Rows are points. Two turns around zero, p and q, are shown by what they do to some points. Where does a point land after both, in the order given? Backwards means that the second turn is done in reverse. Each puzzle has new turns, and all numbers are rounded.
In the rows, zero is written as 128.

Turn p:
[122 161] -> [162 126]
[84 69] -> [ 80 184]
[131 142] -> [141 122]
[162 145] -> [137  91]
[142 123] -> [120 115]
Turn q:
[95 90] -> [ 80 141]
[132 103] -> [107 114]
[150 182] -> [186 131]
[134 137] -> [139 126]
Where do these land?
p, then q: [144 116] -> [110 136]
p, then q: [152 117] -> [102 134]
q, then p: [156 140] -> [103 110]
q, then p backwards: [ 60 139] -> [68 94]

Turn p:
[113 146 124 100] -> [106 138 116 103]
[ 92  86 108 155] -> [103  93 119 175]
[150 159 175 116] -> [156 131 152  79]
[107 123  81 160] -> [ 94 138 134 177]
[178 127 153 109] -> [180 140 120 105]
Turn q:
[116 191  99 114] -> [153 135 146  64]
[117 110 163 132] -> [109 133 147 158]
[155 177 113 109] -> [178 142 132  96]
[121  66 135 125] -> [100  95 114 172]
[132  95 130 160] -> [100 135 100 151]
Where do these land?
q, then p backwards: [113 117  92 139] -> [102 120 136  97]
p, then q: [144 123 132 147] -> [133 148 120 142]
q, then p: [ 96  78 101 141] -> [ 87  96 103 161]
q, then p: [109 136 131 157] -> [ 99 127 131 108]
p, then q: [152 175 146  84] -> [184 108 162 111]
q, then p backwards: [147 171 185  76] -> [184 149 153 191]
p, then q backwards: [134  96 108 151] -> [151  96 147 119]

Turn p:
[ 86 148 108 152 142 140] -> [131 138 134 168 168 117]
[104 189 135 120 131 107] -> [115 135 136 149 130  64]
[ 89 139 135 145 110 105] -> [134 140 136 174 113 113]
[155 118  91 141 120 106] -> [125  77 122 134 124 143]
[192  73 145  83 139 186] -> [119 143 104  34 130 185]
[156  83 169 105 179 148] -> [140 153 165  59 131 160]
[148 138 127 158  96 127] -> [155 108  96 138 115 122]
[ 93 136 112 120 107 103] -> [103 129 131 170 114 120]
Turn q:
[113 113 119 155 139 165] -> [157  99  99 139 137 131]
[ 87 150 110 138 127 105] -> [111 145 123 164 163 124]
[161  82  82 132 141 140] -> [180 143 104 127  89 103]
[118 179 112 156 132 106] -> [121 140 152 179 146 150]
[149  79 173 157 112  94] -> [119  89 164 114 109  67]
[120 178  95 128 134 128] -> [127 157 127 163 139 166]
[141 127 164  57  79 156] -> [ 72 128 106  62  96 154]
[135 115 169 101 161 129] -> [138 123 149  75 146 127]
Where do these land?
q, then p backwards: [147 138 154 142 121  98] -> [117 127 127 115 154  92]
p, then q: [140 133 122 157 146 175] -> [175 154 139 113 124 145]
q, then p: [139 125 136  72 107 117] -> [ 84 155 118 144 124  99]
p, then q: [143  76 129  73 126  96] -> [ 77 100  77 102 139 140]
p, then q backwards: [147 106 138 152  66 112] -> [160 120  91 145 105 177]
q, then p: [ 78 144 130 130 166 149] -> [130 115 156  97 180 137]
p, then q: [102 174  88 170 164 148] -> [191 130 175 133 157 101]

Turn p:
[148 139  83 133 169 114  79 107 159] -> [162 124 121 175 181 110 102 102 107]
[119 116 137 173 110 103 177 117  76] -> [122 120 128  96 119  93 188 157 168]
[116 138  95 103 147 150  79 108 123] -> [123 136 136 150 161 136 129  80  88]
[165 137 106 120 115 151  84 147 125] -> [134 115  82 134 125 134 113  93  93]
[138 115  90  81 171 119  87 125 112] -> [149 114 148 118 169 128 106  65 106]
[101 119 140 141 129 176 176 136 149] -> [ 87 137 128 119 139 168 132 179 137]
[ 97 122 132 160 103  86 147 168 114] -> [ 98  90 139 127  96  88 135 147 161]
[124 140 122  93 156 114  82 133 131] -> [141 126 154 138 135 118  97  90  96]
[131 137 208 156 148 172 184 135 137] -> [126 155 133  89 109 154 133 224 109]
[178 119  88  77 124 119 108 129 164] -> [160 131 100 139 142 153  76  75 144]
[105  91 181 165  78 113 158 113 124] -> [131 116 143 134  73 142 181 173 167]
[113 163 155 135  86 119 174 118 124] -> [104 172 125 122  87 113 144 154 158]
Turn q:
[157 168 169 135 103 115 141 121 168] -> [122 122 125 123 181 163  99 122 169]
[170 127 148 151  65  66 143  88 137] -> [118 124 124 107 138 137 126 149 234]
[185 154 120 111  98 117 142  69 144] -> [137 140  90  84 158 117 118 101 189]
[ 79 122  98 162 190 153 122 140 118] -> [114 119 111 184 111  94 136 135  65]
[133  89 158 124 132 158 112 110 136] -> [172  92 147 132 124 121 131 110 129]
[ 80 109  99  97 149 134 110 154 145] -> [124 132 147 126  91 112  93 133  73]
[ 93 137 115 121 182 132  71 167  88] -> [147 180 152 171 114 111 140 147  62]
[142 138 133 142  83 108 139 106 152] -> [116 121 116 119 130 144 108 125 183]
[184 143 136 132  99  92 170 129 139] -> [109 123 107  85 163 153 136 152 176]
[ 98 127  97 137 130 178 106 173  96] -> [133 145 119 155  82 155 150 116  70]
[148  81 132 114 154 142 138 137 133] -> [156  92 133 103 128 115 142 142 104]
[ 66 143 131 111 150 142 141 143  79] -> [ 88 148 165 150 115 116 157 102  82]
Where do these land?
p, then q: [129 121 121 130 147 164 126 131 118] -> [127 131 133 125 125 113 150 117  97]
p, then q: [118  92 181 137 134 163  94 148 133] -> [148 110 146 120  98 165 186 112 118]
p, then q: [105 146 126 143 128 149 156 162 151] -> [117 139 149 155  99 142 109 138  95]
p, then q: [110 159 153 138 139 147  91 120 119] -> [105 149 141 143 129 137 177 128 141]
q, then p: [116 151  41 134  32  59 136 138 112] -> [ 25 165 114 203  85 142  86  95 132]
q, then p backwards: [112 122 149 144 137 152 153 100 128] -> [112 110  94 138 121 114 101 136 116]
p, then q: [138 140 149 168 135 111 130 138 140] -> [126 137 128 121 119 152 133 173 129]
q, then p: [163  68  87 122 136 132  92 138 106] -> [134 125  73  92  94 120 103  99 167]
p, then q backwards: [201 151 152  45 142 148 146  70 114] -> [185 175 107  52  96 156  65 140 115]
p, then q backwards: [113 131 140 115 145  60 142 140 107] -> [111  90 145  91 126  98 118  84 129]
p, then q: [103 128 108 133 134 124 143 122 180] -> [138 114 121 179 136 139 107 143 110]
